Every row gives one point. The points of each table are mixes of a few directions, plus a little noise. How many directions does each table use, and how many do they share? Where both have some left over, give the other angles between the two spaces (their principal angles), to ten degrees, smallest first.

First (6 x 2):
[[ 0.3  1.1]
 [ 2.1  8.2]
 [ 0.3  1.3]
 [-0.6 -2.2]
 [ 0.0 -0.1]
 [-2.2 -8.3]]
Second (7 x 2):
[[-4.6  0.3]
 [ 6.3 -0.7]
 [-3.5  0.2]
 [ 4.1 -0.5]
 [ 5.5 -0.4]
 [ 0.1  0.1]
 [-7.5  0.8]]
Directions: first 1, second 1, shared 0; angles 80

First (9 x 6):
[[  0.3   1.5   1.1   1.8  -2.7  -0.9]
 [ -0.6   6.6  -5.7   7.0   1.7   0.7]
 [ -0.2   0.9   2.4  -5.3  -5.0  -2.8]
 [  1.9  -6.4   5.3  -0.7  -2.4  -1.0]
 [ -1.4   3.7   0.8  -1.8  -1.4   0.2]
 [ -3.9   8.7  -2.6  -0.4   5.7   5.2]
 [ -0.2  -1.0  -2.5  -2.4   1.7  -0.4]
 [  0.6  -1.2   2.1   0.8  -1.3   0.0]
 [  3.5 -12.8  -0.6   1.2   3.9  -1.0]]
Second (8 x 6):
[[ -4.0   0.8  -3.4   0.4  -0.7  -3.7]
 [ -2.5   4.3  -6.3  -0.9   1.0 -11.3]
 [  1.4  -0.3   0.6  -1.0   0.1   0.4]
 [ -1.1   0.1  -1.1  -0.2  -0.4  -1.1]
 [  2.8  -2.6   3.7  -1.8  -0.8   6.1]
 [  5.7   0.1   3.6  -0.9   1.6   2.6]
 [ -2.6  -6.0   3.5  -1.0  -3.9  10.5]
 [  0.1   3.6  -0.9   5.3   3.0  -3.5]]
Directions: first 4, second 3, shared 1; angles 40, 90

First (8 x 9):
[[ 3.3  3.5  0.0 -0.4 -7.1 -3.5  2.1 -5.6 -7.3]
 [-1.0  2.2  0.9  2.1  3.2  1.9 -2.5 -1.3 -4.7]
 [ 0.7 -1.0 -0.4 -3.6 -4.0 -3.5  3.7 -0.1  5.8]
 [-2.2  2.1  1.1  5.1  7.8  5.5 -6.0  0.0 -7.8]
 [ 0.9  3.0  0.7 -1.7 -3.6 -3.2  2.1 -4.0 -1.9]
 [ 0.5 -5.8 -1.9  0.2  0.5  2.1  0.0  5.9  6.0]
 [-3.2 -3.1  0.0  0.4  6.8  3.4 -2.0  5.2  6.7]
 [ 1.0 -0.7 -0.5 -2.3 -3.6 -2.6  2.7 -0.3  3.2]]
Second (8 x 9):
[[ 1.3  5.6 -8.4  6.7  0.7 -7.8 -9.9  3.5  1.1]
 [-0.8  1.0 -0.9  2.3 -0.2 -2.8  2.1 -1.2  1.1]
 [-0.4  1.8  4.4 -7.2 -2.8 -0.6  4.3 -4.6  0.5]
 [ 1.0 -6.3  4.0 -4.0  1.9 10.3 -0.7  3.1 -3.1]
 [-1.1 -5.5  3.1  1.0  1.6  5.7  5.5  0.3 -0.8]
 [ 1.1 -0.2 -0.9 -0.7  0.6  1.7 -4.4  2.4 -1.0]
 [ 0.3  3.4 -2.7  1.3 -0.6 -4.3 -2.9 -0.1  0.9]
 [-1.4  0.4  1.5  0.5 -1.0 -2.2  6.0 -3.3  1.4]]
Directions: first 3, second 3, shared 1; angles 80, 90

First (10 x 12):
[[  0.5   0.7  -0.1   0.1  -1.0   0.9   0.1  -0.7   1.3  -0.9   0.0   0.3]
 [  2.6   3.9  -0.8   0.3  -4.6   4.8   1.3  -4.1   7.4  -5.0   0.9   1.4]
 [  1.5   2.3  -0.4   0.3  -2.3   2.6   0.7  -2.2   4.2  -2.8   0.4   0.8]
 [ -0.1  -0.1   0.1  -0.1   0.2   0.0   0.0   0.1  -0.2   0.1  -0.1  -0.1]
 [  2.6   3.7  -0.7   0.3  -4.3   4.7   1.3  -4.0   6.8  -4.8   0.9   1.4]
 [ -2.8  -4.1   0.7  -0.4   4.5  -5.2  -1.6   4.3  -7.6   5.3  -0.8  -1.2]
 [  2.8   4.2  -0.7   0.3  -4.9   5.2   1.6  -4.3   8.0  -5.3   1.0   1.5]
 [ -3.9  -5.9   1.0  -0.5   6.4  -7.1  -2.1   6.0 -10.7   7.3  -1.4  -2.0]
 [ -4.0  -6.0   1.0  -0.5   6.8  -7.5  -2.2   6.4 -11.3   7.8  -1.3  -2.2]
 [  0.9   1.2  -0.3   0.0  -1.6   1.6   0.4  -1.5   2.6  -1.8   0.3   0.5]]
Second (9 x 12):
[[  5.3  -3.1   5.0  -3.4   1.3 -10.5  -1.1  -0.3  -0.8  -1.3 -11.9   6.5]
 [ -6.8  -4.7  -1.3   1.8   0.7   4.0   0.1  -1.5  -1.8   3.5   4.1  -1.1]
 [ -8.5 -10.5  -7.9   7.8   4.3   0.6   2.4   1.0   0.6   0.1   0.8  -0.6]
 [  4.7   7.1   2.0  -3.2  -2.2  -0.1  -0.9   1.0   1.4  -1.7   2.5  -1.2]
 [ -3.2  -0.9  -2.5   2.1   0.3   2.7   0.5   0.3   0.4   0.5   4.1  -2.1]
 [  2.4   3.4   3.2  -2.0  -1.9   2.1  -0.4  -1.5  -1.3   1.1  -1.5   0.0]
 [  3.1   2.9   2.9  -5.3  -0.5  -7.0  -2.3   2.2   1.8  -2.1   2.4   1.8]
 [  4.8   8.7   1.9  -1.9  -3.1   4.7  -0.2  -0.3   0.6  -0.7   2.5  -2.8]
 [ -1.9  -3.2  -2.7   4.2   1.0   3.2   1.8  -1.1  -0.8   0.7  -3.2  -0.6]]
Directions: first 1, second 4, shared 0; angles 50
